Every row gives one point. Examples show where two turns around zero, p and q, send a point. Write where each new point lands after one turn and then the other. Backwards means that the second turn is done in reverse. Each puzzle has new turns, and all numbers are rounded.
In the rows, zero is written as 128.

Turn p:
[188 110 125] -> [105  90 172]
[119 134 132] -> [134 137 124]
[149 118 102] -> [118  94 128]
[113 113 136] -> [114 143 119]
[ 71 166 144] -> [170 175  97]
Turn q:
[ 93  81 140] -> [169 109  89]
[149 108 172] -> [161  99 157]
[146 139 110] -> [117 150 141]
[137 136 120] -> [120 138 135]
[115 176  98] -> [ 73 144 118]
Where do these land?
q, then p backwards: [109 134 109] -> [106 112 123]
p, then q: [106 123 144] -> [101 131 127]
p, then q backwards: [114 131 132] -> [126 121 115]
q, then p backwards: [225 120 137] -> [178 168 202]
p, then q: [111 148 129] -> [119 144 146]
q, then p: [102 112 117] -> [132  98 116]

Turn p:
[ 98  92 101] -> [175 102 135]
[140 156 135] -> [103 138 113]
[136 150 167] -> [ 84 132 139]
[169  99 124] -> [147 170 147]
[83 97 99] -> [174  87 130]
[142 174 141] -> [ 86 139 104]
Turn q:
[119 105  98] -> [109 161 121]
[ 95 174  98] -> [154 159 178]
[139 134 163] -> [133  91 125]
[115 102 181] -> [ 91  80 129]
[143  92 103] -> [110 153  94]
[158 160 126] -> [171 123 120]
Where do these land?
q, then p: [158 121 144] -> [161 138 124]
q, then p: [173 149 130] -> [151 171 119]
q, then p backwards: [109 122 126] -> [135 129 147]
q, then p: [176 119 101] -> [147 152  81]
p, then q backwards: [ 88 137 104] -> [161 130 162]
p, then q: [ 65 120 164] -> [ 61 107 108]

Turn p:
[109 103  60 126] -> [168  73 107 105]
[149 193 155 101] -> [112 199 120 102]
[126 171 129 161] -> [ 83 133 112 103]
[ 91 127 116 131] -> [130 104 147 104]
[150 120 139 148] -> [111 128 116 154]
[150  74 135 129] -> [148 112 129 181]
[122 108 163 102] -> [142 146 164 150]
Turn q:
[120 149 162 140] -> [144 141 163 140]
[165 104 104  92] -> [142 100  75 125]
[153 109  99 134] -> [109 111  96 141]
[ 87 176 122 102] -> [145 185 134  94]
[ 77 134 159 139] -> [125 141 182 102]
[167  95 122 162] -> [103  89 118 167]
Where do these land?
q, then p: [135  72 103 112] -> [179  91 140 133]
q, then p: [ 69 143 110 118] -> [146 172 150  91]
q, then p: [166 141 154 174] -> [ 71 103 128 151]
q, then p: [157 172 130 116] -> [102 134  81 122]
q, then p: [112 113 143 119] -> [143 141 141 143]

Turn p:
[108 104 169 140] -> [105 126 132  81]
[129 125  87 152] -> [163 106 107 138]
[123  71 136 102] -> [ 93 143  81 109]
[103 154 126 132] -> [124 101 151 136]
[177 186 122 113] -> [154 165 169 176]
Turn q:
[164 128 129 162] -> [125  83 139 146]
[ 79 180 137  90] -> [141 180 155  73]
[139 148 116 108] -> [125 121 122  97]
[158 114 147 132] -> [ 99 109 130 144]
[100  71 111 148] -> [151 147  95 180]
Where do these land?
q, then p backwards: [101 122  78 139] -> [158 113  94 161]
p, then q: [109  97  96 117] -> [161 123  92 138]
p, then q backwards: [174 132 124 129] -> [ 83 119 124 130]
q, then p backwards: [ 95 121 174 147] -> [157 170 143 100]
p, then q: [160 168 168 107] -> [116 138 193 117]

Turn p:
[158 135 135 129 169 126] -> [157 154 128 151 104 137]
[ 90 142  97 100 184 142] -> [150 138 142  77  91 172]
[172 159 138  82 140  95] -> [178 136 181 159 136 127]
[ 81 124 157 170 162 112] -> [115 127  82 135 131 191]
[138 139 126 163  90 143] -> [ 81 137 126 143 137 105]
[167 106  66 134  83 128] -> [120 161 133 101 155  55]
[119 135 139 161  93 134] -> [ 83 122 119 142 144 122]
[ 68 126 147  94 115 134] -> [121  69 136  99 131 157]
[159  85 146 120 116 138] -> [148 109 104 145 122  86]
Turn q:
[169 128 128 102 132 122] -> [121 144 161 106 117 107]
[137  92  92 157 173 161] -> [137 140  65  95 110  97]
[133 117 158  97 150  81] -> [137  89 171 111 147 103]
[ 87 160 141 113  74 143] -> [ 92 128 139 177 140 176]
[121 105 120 108 150 160] -> [ 95 126 102 112 131 105]
[157 100 144 156 165 170] -> [138 164  90  88 155 102]
[112 145 131 138  61  90] -> [140 114 162 152 116 194]
[108 177 110 151 120  98] -> [162 120 135 182 108 139]
Where do these land?
q, then p: [176 118 110 148 164  94] -> [163 124 162 161 159  94]
p, then q backwards: [ 79 146 186 153  79 130] -> [ 50 116 144  84 102 136]
q, then p: [138 149 134 109 136 137] -> [123 128 127 141 142 154]
q, then p: [107 132 122 109 141 117] -> [130 124 100 124 145 128]
p, then q: [ 93 172 123 202 104 114] -> [109 109  67 193 149 110]
q, then p: [154  94 104 109 117 119] -> [132  83 151 118 139 114]
p, then q: [144 139 104 110 148 113] -> [130 154 158 133 140 116]
q, then p: [132 127 149 109  90 199] -> [ 95 125 153  95  99 188]
p, then q: [129  74 120 103 174 128] -> [114 158 161  98  77 126]

Turn p:
[ 98 173 155 131 164 131 134 150] -> [154 145 123 104 189 133 131 140]
[119 145 105 129 132 116 127  69] -> [ 78 137  85 127 132 119 123 121]
[142 137 124 131 105 104 205 132] -> [148 169 123 125 105 116  61 118]
[114  95  99 132 100 106 115 163] -> [135  87 153 142 107  96 113 152]
[156 123 128 114 117 108  63 119] -> [ 86  82 152 107 117 146 148 119]
[179 127 119 123 160 142 100 114] -> [ 89 135 154 146 133 166 151 110]
[116 120 139 107 141 127 134 135] -> [147 115 118 135 140 142 122 125]
[126 143 153 120 133 164 135 167] -> [171 145 142 119 138 152 145 148]
[119 111 142 151 133 137 128 113] -> [135 133 119 135 127 109 150 108]
[110 106 117 144  94 143 138 119] -> [137 130 112 138  93  98 136 139]
Turn q:
[110 104 116 136 119 119 126 225] -> [105 200 131 176 131  78 127 114]
[104 105 138 139 140 136 151 164] -> [101 142 132 157 108 102 148 135]
[116 144 110 138 123 140 128 109] -> [143 133 129 111 126 140 136 152]
[108 104 108 121 143 143 129 119] -> [119 123 106 142 136 129 140 159]
[206 104 143 138 111 114 133 112] -> [118 105 134 138 110 163  61  97]
[115 104 128 136 130  99 128 112] -> [102 130 111 127 131 153 142 119]
[178 133 135 111 141 115 126 106] -> [148  92 122 134 129 148 100 100]
[105 188 128 140 140 132 113 105] -> [170 125 154  96 138 138 166 135]
[122 181 131 101 106 135 137 122] -> [166 125 128  83 121 102 130 122]
[115 113 143 120 127 147 108 107] -> [109 105 133 117 150 126 130 146]
Where do these land?
q, then p: [ 98 136 163 130  95 138 123 115] -> [155  98 100 119 138 150 105 128]
p, then q: [162 142  92  96 166 120 121 115] -> [118 128 163 133 144 116 166 175]
p, then q: [ 84 119 108 165 119 125  89 143] -> [ 99 147 101 157 106 129 146  83]
q, then p: [110 138 149 137 110 181 145 146] -> [159  95 146  89 128 122 100 121]
q, then p: [112 141 146 124 122 131 164 125] -> [135 116 116 118  99 126 100 130]
q, then p: [157 109 138 103 106 134 183  85] -> [117  75 124 147  75 120 137 160]
p, then q backwards: [160 136 117 147 133 100 122 116] -> [131 112 162 140 105 119 119 144]
p, then q: [163 124  91  97 171  98 133 145] -> [102 115 183 141 160 132 154 157]
p, then q backwards: [124 124 132 132 110 123 101 151] -> [120 145 149 129 133 152 132 112]
p, then q backwards: [112 113 143 148 149 131 100 138] -> [109 144 147 114 159 128 110 131]
